Every row gives one point. Before rounding, the points of a table are all equally far from one centre. They may lie mostly on one side of it. Where is the centre, to within rounding?
(in the rows, 128 means zero)

Points (8 x 3):
[[117 198 140]
 [167 182 128]
 [136 204 149]
 [160 184 123]
 [123 188 121]
 [145 202 140]
 [157 177 116]
 [177 180 153]]
Centre: [137 159 153]

Points:
[[138 123 141 162  39 160 169 154  50]
 [147 129 124 220  39 105 195 154  63]
 [ 84 123 148 164  72  98 187 133  88]
 [152 110 120 135  76 165 151 105 100]
 [178 124 132  97  89 126 120 158  78]
 [141  93 126 104  77 136 154 168 118]
 [165 132 180 118  61 162 211 196  53]
 [163 107 167 194 113 142 148 124  88]
 [181 157 164 139  87 168 144  88  86]
 [188 123 169 125 131 134 174 120  46]
 [121 113 137 139 117  86 207  97 118]
 [147 120 187 131 112 148 148 164  61]
 [170 178 153 106 153 100 158  92  91]
 [203  90 143 167 120  77 196 130 103]
 [176 113 173  84 126 117 196 130 109]]
Centre: [168 178 128 153  97 121 196 162 106]

Points:
[[ 87 125 130 159  89 101  75 225 144 175 122 120 116 153 102 145 107 116]
 [100 139 101 104 105  64 123 161 140 241 156 141  57 109 165 101  95 139]
 [ 81 165 136 124  85  79 137 204 143 234 115 142  68 130 108  57 122 136]
 [139 129 127  88 156 127 142 171 127 202 143 133 107 112 142  93 157  63]
 [121 180 173 115 115  59 123 171 185 212 159 115  66 110 141 157  93 168]
 [ 84 161 118 109  76 126 116 175 107 204 143 110 154 121 105  83 134 100]
 [104 118 131 127 123  88 133 108 139 203 146 162  80  97 133  75 102  97]
 [ 74 181  83 148 135  99 126 132 162 213 138 121  65 104 103  97 123 107]
 [ 91 162 197 138 134  65 183 174 182 222 149 125  69 138 136 112 125 123]
 [100 150 141 184 113  79 102 173 124 145 144 108  64 113 140  44 111  89]
 [117 157 139 130 138  53 133 168  97 210 129 155  36 157 116  80 132 165]
 [ 61 165 120 143 166 130 136 171 168 211 118 109  58 121 156 105  86 116]
 [ 89 128 138  87 156  37 137 151 137 195 122 121  70 134 138  74 109  79]
 [113 137 149 117 137  57 133 200 144 249 164 119  65 134 136  71 147  92]
 [128 127 102 159  92  93 108 147 185 210 121 176  77 160 147  54 123 108]
 [ 98 132 138 136  86  82 100 181 189 191 168  92  71  70 135 135 127 121]
 [149 130 156 128 157  75 129 180 129 183 113 110  32 103  77  91 128 174]
 [120 144 139 148 147  54 146 129 120 241 169 114  60 145  99  76 102 165]
 [ 95  85 129 116  95  78 121 167 141 216 136 113  78 115 175  49  90 119]
 [ 80 175 171  86 111  91 155 163 134 224 123 125  78 154 180  81 141 124]
 [108 158 131  86 145  68 106 153 183 230 150 168  65 120 107 105 145 129]
 [ 83 184 131 108 142  94  79 182 125 205 168 138  56 117 134  64 111 128]
 [102 157 132  79 126 106 113 174 137 248 139 112  72 119 142  95 151  95]
 [128 143 100 133  83  53 127 208 177 188 174 170  71 141 119  92 115 100]
 [112 131 177 174 119  98 120 152 148 175 151 124  20 119 152  99 117 162]]
Centre: [128 146 126 134 134  86 128 171 158 174 135 108 118 141 137  93 126 150]
